Every row gives one point. A path goes straight from each point to the next, and from the last back to the first. The post is the endless flat space through its rows: a point in 2 columns, a line in 3, a plane in 4, and so on, so that a path can go around it. How many times does the path go around the post? Going back the other way cancels.

Post, one row:
0.1	-0.5
Path, 23 rows:
-3.8	-1.5
-3.8	-5.1
1.2	-2.2
1.5	0.1
4.1	0.2
0.7	-1.6
-1.7	-2.4
-2.9	0.6
0.3	3.3
3.5	3.2
4.4	-1.6
1.5	0.8
0.3	3.5
-1.6	0.1
-3.9	-4.5
1.1	-3.8
3.6	0.9
2.0	4.7
3.2	4.5
3.5	0.1
2.6	-3.6
4.8	4.9
1.5	5.6
Times around: 1

Post, 8 rows:
-0.4	-4.0	-0.5	-1.3	0.8	1.5	-4.1	6.2	-1.6
-5.3	0.0	0.3	-3.1	-0.4	1.3	0.9	-1.5	0.7
2.9	1.0	-6.1	1.8	1.8	1.2	1.8	-0.3	-4.3
2.6	-1.2	-0.9	-1.9	-2.6	-1.5	0.0	-0.8	-2.7
-4.0	-0.7	5.4	-0.9	2.9	-3.7	0.6	-4.1	-1.7
2.6	0.3	2.9	-0.7	1.8	3.5	4.5	0.1	-1.2
0.5	0.5	1.4	-1.2	3.7	-4.2	1.8	-1.0	0.6
4.9	-5.7	-6.7	2.5	3.3	-3.7	-4.4	-0.4	0.0
Path (21 x 9):
0.6	0.2	1.8	-1.3	-0.6	-0.6	-2.2	3.3	-1.6
2.5	0.1	-1.9	1.8	-0.8	-9.4	-4.8	1.6	-3.6
2.5	-2.9	-1.6	0.8	-1.5	0.6	0.8	-1.4	-2.4
-2.6	1.3	-2.3	-5.2	-3.2	2.4	4.8	1.2	0.6
-0.2	-5.5	-1.0	-4.4	-1.5	-0.9	-2.8	1.2	-0.3
0.0	1.5	-8.4	-1.2	4.2	0.0	-2.6	-3.3	0.1
-0.2	0.5	7.0	1.1	3.6	-1.5	-0.1	-1.9	-3.8
-1.8	-0.4	4.8	0.2	-0.2	-3.7	0.1	-2.3	2.0
-1.3	-0.1	3.2	1.5	1.1	-4.2	1.6	-7.8	-0.9
3.3	-0.3	-5.8	1.8	0.9	-5.7	-0.2	-4.6	-0.8
1.4	-2.5	-3.4	3.0	4.5	-5.4	0.0	-3.6	-1.4
-0.9	-1.0	-2.3	-2.5	1.3	0.2	2.2	2.6	-5.2
-0.1	-1.0	-0.6	-2.5	7.6	-5.4	-2.2	-3.2	1.4
4.0	-5.6	-3.2	-2.3	4.3	-4.4	-8.3	-2.1	6.1
1.6	0.4	5.7	-2.6	-1.8	-0.1	-2.8	2.7	-0.3
2.4	3.9	-0.2	1.6	0.9	-2.1	1.4	0.4	-4.6
-4.0	1.6	-1.6	2.0	0.5	-1.7	0.8	-2.0	-6.3
2.4	-2.4	3.0	-3.3	-2.7	1.9	2.2	3.7	-2.1
1.2	-4.3	1.2	-1.9	0.6	-0.4	1.2	-0.2	-0.7
-3.5	-4.1	-6.6	2.6	2.5	1.3	0.3	-2.6	-0.2
4.3	-1.4	1.4	1.2	1.1	-3.1	0.9	1.9	-2.4
Times around: 2
